Each row of a before or after table is a point. The points were changed in one or more steps. Then noise was added and the rows were shuffled. The steps act on columns, c1 being the first. What was done? A step turns or swaps two columns, mirrors them in a line or flattens them onto one, adds a multiple of one to another, or multiplies or shifts one. Angles are multiples of 10 degrees, from the lower column toward the higher: turns from -170 to 170, lines from 10 to 170 but not 90. Use the fewest steps. Two steps may share a column if one is a turn and the other turns, adds or multiplies; they go together, in the order done. Otherwise the lowest column goes first.

Before, 14 rows:
[[-44 -17  19]
 [-28 -10  -4]
 [ 17  37  25]
 [ 18 -27  13]
 [-45 -35  14]
 [-60 -15  32]
 [ 15  46  -9]
 [ 11  -5   8]
 [-43   6   3]
 [ 45  -2 -12]
 [-27 -39  15]
 [ 13   8 -19]
 [-36   4  32]
 [ 28  -8   4]]
After, 14 rows:
[[ 26 -41 -10]
 [ 11  28  -5]
 [-24 -16   5]
 [-33   3  13]
 [-31 -32 -12]
 [ -3 -15 -18]
 [ 26  54  34]
 [ 34  29   3]
 [ 14  46  17]
 [ 26  26  32]
 [  2  56  13]
 [ 18 -36  25]
 [-11  -6   8]
 [-11  46  15]]
Steps: turn c1 and c2 by -130 degrees

Before (9 x 8):
[[  0  34 -12 -16  24  35   7  53]
 [ 26 -19  15  23   6   7 -11  30]
 [  4   8   2 -38   6  -9  25  15]
 [-15   5 -14 -26 -18 -14   2  19]
 [ -9 -16   0 -24  10  15  -3   9]
 [ 16   9  -3 -10 -14  22   7   7]
 [  3  30  60  28  28  35 -28  24]
 [ 33  -3 -13  -6   8  -5 -25   7]
 [ -8  29  36  46  40  30  -5  10]]
After (9 x 8):
[[  4  30  61  37 -27  34 -28  23]
 [ -9  28  52  58  -1  32  -4  10]
 [-15   5 -23 -34  -1 -14   2  19]
 [ -1  34  11 -20  25  36   7  54]
 [ 16  10 -13 -13  -6  21   6   6]
 [ -9 -16   8 -32   7  14  -3   9]
 [ 32  -4  -2  -8  16  -5 -26   7]
 [  3   9   6 -49   2 -11  25  16]
 [ 27 -19  14  30  -7   7 -12  30]]
Steps: turn c3 and c5 by -50 degrees; multiply c4 by 1.3

Before, 12 rows:
[[ 33  45 -18  13  40 -52  -8   7 -12  40  -9   7]
 [ 25   0 -38  10  25 -26  17 -11 -21  43 -22 -10]
 [-22  23 -24  42   7  37   1  -8   3 -36   8 -43]
 [ -2  -4 -36  25  11  23  15  11  12 -28  46 -18]
 [-21  14  26  17 -49 -26   9  48   1  -3  19   2]
 [ -5  10 -18  27  -8  30 -23 -21  33   4  21 -23]
 [-43  -3 -24 -11 -26 -21 -21  41  13 -16   5  16]
 [-26   3 -21  -4  41  32  17 -36   7  -6  21  -9]
 [-17  14 -22  11 -40 -13  14   6  13 -41  16  23]
 [ -8  26  -7  -7 -36   8   2  52  29  -6  -9  17]
 [ 45  23   2  -5   0 -26 -29  21 -38  28 -16  15]
 [ 12  33 -31  32  27  18 -21  -5 -26  60  -7  21]]
After (12 x 12):
[[ 31 -22 -20  13  42 -53  -7 -24  35  38 -10   7]
 [-16 -19 -23  10 -40 -13  14  -6  -1 -41  18  22]
 [-42 -27 -24 -13 -25 -20 -22  33   5 -16   2  16]
 [-28  11 -21  -3  40  32  16 -32 -19  -6  22  -8]
 [ 12  -1 -32  31  27  18 -22 -26  33  59  -6  23]
 [ -8 -61  -7  -6 -35  10   2  23  14  -7  -9  17]
 [ -3 -12 -36  27  11  24  15   9  -8 -26  46 -20]
 [-21 -32  25  18 -49 -26   9  28  25  -5  19   2]
 [-21 -11 -24  42   6  37   1 -22   5 -36   8 -44]
 [ -6 -16 -19  28  -7  28 -24 -22 -29   3  19 -25]
 [ 25  19 -37   7  26 -26  17  -9  12  43 -22 -10]
 [ 45   1   4  -6   3 -25 -31   1  48  28 -15  14]]
Steps: turn c2 and c8 by -40 degrees; turn c2 and c9 by 140 degrees

Before (9 x 20):
[[-10  -9  -1  25 -13  11  -3  11   4 -22  -2  34   8  13  17  24  -7 -12
  -20  48]
 [ 27  19 -15  -3 -24   9  14 -19 -28  16   8  -7  22 -12  15 -20 -14 -17
  -20  23]
 [ 13  10  20 -28 -18  14 -31  12  16  26   6 -28 -20  26  14  23 -14  14
    4  -5]
 [-36  18  24 -33  18  11  11  18  12  37  15   5  12  23  23  27   1 -15
  -17  14]
 [-36   4  30   1  39   9  30  21   3 -16 -15  34 -24 -27 -27 -14 -29  28
   10  16]
 [ 17 -12   2  31  41  40 -12  19   5  18  -7 -16   8 -14  19 -14  36  45
  -20 -15]
 [ 14 -17   4 -12  -8  14 -16 -24  16   7  31   1 -26 -29 -32  30 -11   7
  -47   4]
 [-22  29   7  -1  33  25  14 -26  12   7  26 -13  -9   3 -12 -35   4 -12
  -38  -2]
 [  8  10  -3  -7 -17   9 -19  -9   7 -23 -15  -4  31   3  13  26 -23  28
   -9  14]]
After:
[[ 17   3   0  31  41  40 -12  20   5  18  -6 -17   9 -14  19 -14  35  46
  -20 -15]
 [ 27  26 -33  -3 -24   9  14 -19 -28  17   8  -7  21 -13  14 -19 -14 -17
  -20  23]
 [ 14 -39  27 -12  -7  15 -17 -23  16   7  32   1 -25 -29 -32  30 -10   7
  -47   4]
 [  8 -15   5  -7 -18  10 -19  -9   7 -24 -14  -3  31   4  12  26 -23  28
   -8  14]
 [-36  29  18   1  39   9  31  21   3 -17 -15  34 -24 -27 -28 -14 -30  28
   11  16]
 [ 13  -2  24 -27 -17  14 -30  13  16  26   7 -28 -18  26  15  23 -13  14
    5  -4]
 [-35   5  26 -33  18  10  10  19  11  38  14   4  11  22  23  27   1 -15
  -16  15]
 [-22  59 -26  -1  33  25  15 -27  12   8  25 -12  -9   4 -11 -36   4 -11
  -38  -2]
 [-11 -30  16  26 -14  11  -3  11   3 -22  -3  35   7  12  17  24  -8 -13
  -19  47]]
Steps: add -1 times c16 to c2; turn c2 and c3 by -30 degrees
